Every row gives one point. The last column is the point's height on a tilted bowl or saddle (a function of degree 2), plus a little noise. Along how many of its main directions does it bend up, bend down or stay straight?

Points, 10 rows:
[[ -9 -42  47]
 [-29   4 -12]
 [-14  19   5]
 [-25  11  -7]
 [ -9 -31  29]
 [-28 -49  45]
 [  3 -17  16]
 [ 49 -11 -30]
 [-23 -40  33]
 [ 40 -23  -6]]
Directions: 1 up, 1 down, 0 straight

Points (16 x 4):
[[-20  55  61 -88]
 [ -7 -16 -14  12]
 [ -6 -30   7   5]
 [  1  -5   4   9]
 [  9  -7 -39  -5]
 [ -4 -55  21 -19]
 [ 45 -19  16 -17]
 [-28  12  49 -51]
 [ -9  -5  17   1]
 [ 27 -22  25 -12]
 [-25  15  19 -14]
 [  6  -8 -17   9]
 [  3 -16  35 -15]
 [ 15  49  28 -11]
 [ 27  40  -4   1]
 [ 36  67  -9 -14]]
Directions: 0 up, 2 down, 1 straight

Points (15 x 4):
[[  0 -22 -19  10]
 [-38  44  -8  40]
 [  6 -30 -25  14]
 [-36  21  31  34]
 [ 10  15  81  60]
 [-28  25  47  40]
 [ 24  30 -24  13]
 [ 18  19 -30  11]
 [ -2 -23 -36  16]
 [  1   4  20  12]
 [ 11  25   8  13]
 [ -6  29  32  26]
 [ 28  39  13  21]
 [-21  30 -42  30]
 [-15  16 -24  16]]
Directions: 3 up, 0 down, 0 straight

Points, 22 rows:
[[-17  -7 -20  -9   4]
 [-33 -47 -15  11   0]
 [-21  18  23  19  11]
 [-14  49  18  37  32]
 [  6 -27  20  30  18]
 [-49  13  12  -5  12]
 [ 50   4   9 -45  11]
 [ 40   6 -39  20   6]
 [-24   4  24   6   0]
 [-22  13   1   3   1]
 [-24 -34  17 -37 -11]
 [-13 -23  29  22  11]
 [-66 -25 -30 -51  77]
 [ 23   1 -13 -13  -1]
 [ 28  -7  33  17  22]
 [ 38 -29 -40  55  21]
 [ 82 -10  19  41  89]
 [ 20   6  41  -6   1]
 [-17 -39  44  -8  -6]
 [-22  -1 -21  11   6]
 [ -2  -9  38   6   2]
 [ 28  -3  -4  -3  -3]]
Directions: 2 up, 0 down, 2 straight

Points, 39 rows:
[[ 44   0 -27 -25   2 -33 -17]
 [ 18 -11  10  66  24  55  86]
 [-61  -1  22   8  -2   6  19]
 [ 28   3 -30   5  36   3 -20]
 [-27  23 -73 -20 -26  24 -13]
 [ 24 -16 -20 -47   9 -47  16]
 [ 24 -21  -8 -13  21 -27 -11]
 [ 35  30  -1  -4   7  11  13]
 [ 36  -4 -21  24  -2  -8   3]
 [ 19  -7  32  32  45 -37   1]
 [ -8  31  25  10  -4   4  32]
 [-39  21   6  -2  -3 -14  21]
 [-26 -10  34  11  22 -45  39]
 [-21   8  33 -32  11 -31  39]
 [ 55  19  -1  -4 -15 -11  15]
 [-33 -13  23 -10 -10  11  11]
 [-25   3 -10 -41 -22  17   9]
 [-27  34 -15  -4 -82  -6 -37]
 [ 43 -42  16 -24  11  34  33]
 [ 14   5 -19  -5  37  -4 -11]
 [-27 -57  -9 -16  19  54  15]
 [ 19  -5  -8 -16   5 -60  -2]
 [-15 -29  19  38 -65 -12 -18]
 [-40 -11  31  16 -24   5   0]
 [  3  26 -13   5  20 -19  12]
 [-33  30  -6  26 -15  31  43]
 [ 22  34  48 -14  18  25  27]
 [  1  30   2   8 -50  29  43]
 [-12  63 -18 -42  13 -29  23]
 [-19  15   6 -60   5  21  31]
 [ 40   9  68  23 -11  -2  48]
 [-42 -17  32  20  12  -9  29]
 [  6  -6 -52  -6 -66   4  -7]
 [-12 -48  52  26   6 -11  16]
 [ 19   4   7 -21  13  67  35]
 [ 12  28   2  25 -50 -31  16]
 [  7 -10  -5 -14   4  24  11]
 [ 18 -27 -33  15 -15  43  26]
 [-27 -11 -17 -15  52   3  29]]
Directions: 2 up, 1 down, 3 straight
